Each row is a point. Each copy is the shape, with its points in the same order, stretched, turned, moved and blurred by noise. Some copies are also mirrored. Which?
In the rows, zero is written as 128.

Shape (7 x 3):
[[175 163  98]
 [139 130  88]
 [122 104 121]
 [ 95 112 127]
 [ 84 116 160]
 [114 141 157]
 [154 103 113]]
Copy 1:
[[199 114 105]
 [157 129  93]
 [118 113 119]
 [106 138 126]
 [ 92 138 160]
 [128 131 163]
 [139  93 113]]
Copy 1 is: only turned
Copy 2, 7 rows:
[[106 172  63]
 [150 159  93]
 [160 124 118]
 [161 128 151]
 [130 112 181]
 [100 134 148]
 [152 119  85]]
Copy 2 is: mirrored
Copy 3, 7 rows:
[[142 195 160]
 [135 163 108]
 [137 118 107]
 [116 105  98]
 [106  81 122]
 [118 113 156]
 [166 138 116]]
Copy 3 is: only turned

Shape (11 x 6):
[[133 150 103 139 140 117]
 [150 135 118 116 143  72]
 [ 90 119 170  77  91 121]
 [155 159 119 138 132 170]
 [148 128 137 140 159 167]
 [ 77 104 165 122  92 171]
 [171 140 136 129 109  99]
 [174 137  97 113 131 158]
 [166 126 104 122 120  98]
 [178 119  97 125 128  73]
 [126 137 119 139 128  90]]
Copy 1, 11 rows:
[[105 142 109 135 123 145]
 [105 104  86 107 115 125]
 [114 147 170  86 116  76]
 [144 169 126 153 100 150]
 [160 143 141 143 113 155]
 [131 160 204 132 130  92]
 [112 126  99 135  80 106]
 [154 165  91 146 113 129]
 [121 118  84 136 101 109]
 [114 102  65 137 104 103]
 [ 92 122 113 126 117 127]]
Copy 1 is: mirrored
Copy 2, 11 rows:
[[162 141  94 134 127 111]
 [156 111  97 164 104  92]
 [ 70 127 157  98  92  81]
 [168 142 134 105 142 131]
 [137 110 153 128 163 137]
 [ 54 131 157  82 129 119]
 [158 132 135 153  90 119]
 [194 113 134 104 121 135]
 [170 114 108 139  91 123]
 [184 104  87 168  89 124]
 [136 140  87 149 119 106]]
Copy 2 is: only turned

Shape, 12 rows:
[[144 138 104 104 123  89  58  92 163]
 [160  72 142 126 130 147 109 121 123]
 [140 111 127 113 154  71 110 160 119]
 [128 120 113 122 145 122 132 172 116]
 [153 122 141 115  95 170 111 131 178]
 [130 167 119 121 124 131 143 105 156]
 [159 102 129  61 153 160  91 120 143]
 [144 100  94 113 113  94 142 114 171]
 [153 151  88 108 112  98 134 112 127]
 [141 152  92 182  97 104 114 133 128]
 [102 114 153  77 120  94 155 158  96]
 [ 96 100 121 117  92 147 166 119 121]]
Copy 1:
[[158 121 111  83 129  89  68 107 120]
 [141 106 152 124 145 164 112  91 131]
 [141 102 139 131 166 118  91 163 103]
 [137 108 117 146 137 157 109 165 119]
 [185 136 107 107 133 171 119  90 156]
 [151 154 103 112 124 113 139 125 130]
 [122  76  99  98 158 156 112  91 124]
 [180  98 155  94 112 110 137 134 129]
 [157 124 118 112 110 106 127 134  87]
 [183 161 128 154  91 121  91 144 120]
 [126 128 147  86 168 155 129 164  96]
 [140 140 154  87  99 172 145 131 139]]
Copy 1 is: only turned
Copy 2 (12 x 9):
[[100 109 146 105  88  83  92 107 183]
 [134 153 159 124 118 189 123  90 140]
 [140  96 126 123 169 131 104 115 168]
 [135 126 126 117 175 149 145 145 142]
 [141 172 149  93  86 158 145 118 141]
 [154 160 154 121 119  82 145 130 120]
 [100 168 190  82 145 181 120 102 173]
 [155  91 168 111 108 108 144 125 141]
 [132 114 136 109 126  81 133 111 108]
 [132 108  89 137 103  82 143 143 101]
 [180 133 121 106 192 138 181  84 133]
 [157 146 140 126 133 150 222  98 106]]
Copy 2 is: mirrored

Shape, 17 rows:
[[141 112 137 147 124 150 115 137 123 112 120  92]
 [125 115 143 143 110 126 146 141 133 107 134 137]
 [136 152 144 146 113 157 128  95 119 101 138 120]
 [ 63 129 131 148 130 155  91 140 127 139 128 102]
 [145 144 104  95 173  86 129 118 126 139 137 106]
 [108 119 101 123 113 109 150 105 119 106 138 147]
 [144 131 131 139 144 158 119 142 142 155 128 100]
 [147 153 142 140 129 156 135 137 146 119  67  95]
 [130 109 140  91 116 158 130 138 148 147 134 187]
 [136 135 145 108 122 122  82  90 145 135 114 101]
 [116 131 139 110 162 144 140 139 129 109 106  95]
 [128 107 105  98 155 140 130 142 127 105 133  93]
 [135 115 141 109 122 148 131 144  79 129 136 119]
 [132 137  43 143 113 144 130 103  51 119 100 117]
 [120 108 139 123 137 119 152  77 126 127 131 107]
 [127 110 146 147 119 154 111  96 135 126 119 249]
 [139 131 143 114 124 146 141 123 145 110 138 102]]
Copy 1, 17 rows:
[[150 125 114 149 136 127 149 128 119 106  98 106]
 [124 124 140 135 133 119 153 150 137 118 117 136]
 [146 144 133 133 129 171 162 134 106 107 125 130]
 [ 92 186 133 147 148 129  91 137 117 103 104  86]
 [175 149 112 104 141 111 118 112 147 121 161 125]
 [102 128 128 101 151 120 145 127 126 105 152 154]
 [155 136 113 151 120 145 117 132 132 144 118  94]
 [159 153 108 131  93 135 144 111 120 146  70 128]
 [127  99 163  90 110 143  99 178 131 152 132 127]
 [159 141 132 114 103 145 100 111 135  78 118 114]
 [151 157 126 106 137 110 147 120 129 137  94 100]
 [144 125 102  98 151 103 148 128 131 117 117  90]
 [155 121 150 129 131 108 151 146  82 127 136 112]
 [118 135  81 119 163 124 146  96  37 118 153 166]
 [130 121 146 114 139 130 153  87 142 108 138 121]
 [120  96 183 110 157 188  83 182 127 135 115 192]
 [147 130 124 115 112 136 160 134 137 119 120 103]]
Copy 1 is: only turned
Copy 2 (17 x 12):
[[124 131 129 141  99 124 119 134 152 140 111 104]
 [115 129 139 112 110 136 129 116 143 125 147 139]
 [130 164 142 152 103 130 116  97 152  97 111 146]
 [ 73  93 103 148 134 154  87 107 125 127 109 101]
 [152 123 125 122 177 125 149 139 101 115 142  94]
 [140 110 136 109 117 158 129 127 109  78 145 146]
 [124 133 121 167 135 116 119 133 126 168 115 111]
 [117 153 110 149 117 111 158 134 164 151  72 147]
 [120 148 138  93 132 159  85 123  96 150 146 162]
 [112 146 128 123 144  96  94 138 135 106 100 122]
 [120 117 140 122 145 152 145 116 143 140  91 105]
 [139 109 147 122 138 167 127 150 130 130 116  86]
 [113 152 146 108 102 154 125 117 101 140 129  94]
 [172 134  81 156  58 175 148 153  73  78 108 115]
 [141  99 166 122 131 112 129 116 118 106 104 133]
 [162 150  88  86  88 147  59  76 108 115 150 198]
 [120 143 165 134 135 133 128 129 150 125 114 130]]
Copy 2 is: mirrored
Copy 3 (17 x 12):
[[115 103 152 106 129 153 134 125 119 108 161 125]
 [129 124 154 121 127 110 136 141 131 114 158 136]
 [111 141 144  94 116 126 134  92 138 103 144 134]
 [ 65 117 127 148 141 143 124 114 125 126 183 119]
 [156 105  85 112 167 139 124 134 131 164 117 118]
 [127 127 113 141 123 107 147 126 159 103 125 134]
 [120 103 135 115 130 145 134 125 108 161 167 152]
 [125 128 179  99 113 179 131 139 148 159 142 128]
 [113 121 137 131 127  88 115 149 140 153 155 214]
 [112  80 134  92 140 136  89  92 154 140 143 127]
 [125 134 133 109 160 172 141 149 142 142 152 126]
 [138 119 107 118 154 167 131 143 134 112 153 138]
 [105 114 107  90 145 121 131 162 103 122 142 142]
 [ 91 126  82 130  89 173 152 138 124  93  63 121]
 [126  96 132 110 144 117 172 105 164 122 144 135]
 [ 90 146 179 162 120  69 125 109 134 132 103 230]
 [137 119 136  92 128 137 130 119 146 123 171 136]]
Copy 3 is: only turned

Shape, 17 rows:
[[ 94 163 102 154 129 157 102 130  84 128  94 121]
 [ 97 129 142 129 119 143 109 106 104 113  84 148]
 [143 126 151 108 147  90 173 134 108 153 159 138]
 [184 117 116  74 148 129 117 160 153 116 167 123]
 [142 100 151 100 166  76 168 148  99 108 136 153]
 [113 125  89 119 120 154 107  95  72  92 110 117]
 [127 143  66 109 126 122 127 171 137  95 134 100]
 [137 113 140 158 117  86  97 122 139 147 117 138]
 [131 137 138 164 121 132 111 107 113 120 117 126]
 [156 143 173 139  98 104 138  94 148 134  93 161]
 [105 128 115 135 154 126 126  91 124 141  93 147]
 [125 107 105 115 146 139 145 180 154  96 183 113]
 [161 141 132 118 145  74 136 137 169 108 191 155]
 [110 128  96 129 113 147 120 109 124 114 117  96]
 [105 144 113 116 103 144  91 120 117 121 122 141]
 [163 132 135 180 119 112 131 113 142 144 111 183]
 [119 156  97 124 151 155  94 144 134  85 128  81]]
Copy 1:
[[ 64 152 137 146 124 125 157 182 116 126 125 122]
 [ 74 135 139 143  99 169 143 150 139 108 112 140]
 [136 135 136 100  99  72 115  73 109 129 128 149]
 [182 119 142 152 119  69 115 126 194 127 150 192]
 [122 123 148 132  92  67  75  79 117 106  94 179]
 [101 105 105 182 106 119 146 164 138  87 132 137]
 [117  97 100 131 137  67 110 191 153 136 114 168]
 [ 81 135 146 123 134 155  78 127 138 156 168 131]
 [102 140 143 140 139 157 120 141 120 122 152 129]
 [128 143 126 122 123 199 111 104 136 163 118 128]
 [ 62 156 103 129 122 139 140 129 151 105 123 133]
 [138  98 129 109 125  65 124 158 141  97 147 209]
 [172 151 107  96 111 105  47 117 144 115 159 169]
 [ 98  96 101 136 139 124 154 169 152 111 141 135]
 [104 132 119 133  88 151 136 172 150 121 148 139]
 [106 173 110 139 133 178 102 110 106 172 153 151]
 [117 122 144 143 160  97 132 201 177  85 129 150]]
Copy 1 is: mirrored
Copy 2:
[[117 169  98 101 182 179 176 145 127 128 108 136]
 [140 172 123 140 130 155 162 124 111 115  86 150]
 [105 121  94 122 107  83 125 143 133 115 162 139]
 [120  96 140  83 125 134  74 135  93 140 163 111]
 [109 114  96 106  90  97 116 147 105  77 145 167]
 [123 190 114  80 140 194 151 113 118 106 132 141]
 [141 111 108  74 181 182  90 143 134 107 159 127]
 [133 133 115 170 158 113 144 110  77 100 141 120]
 [124 161 126 137 152 150 167 131 107 120 143 142]
 [169 153 132 202 116 111 139 130  91 145 132 160]
 [128 149 103 135 156 129 159  86 110 125 108 170]
 [ 90  85 143  79 154 154  86 147 158 100 161 124]
 [122 118 149 116 155  77  82 143 107 108 185 150]
 [142 148 121 113 156 182 141 103 138 119 140 129]
 [134 171 130 125 160 155 131 131 119 124 108 119]
 [105 148 113 190 162 121 135 134  76 138 147 166]
 [143 122 145  54 181 186 144 133 129 124 141 133]]
Copy 2 is: only turned
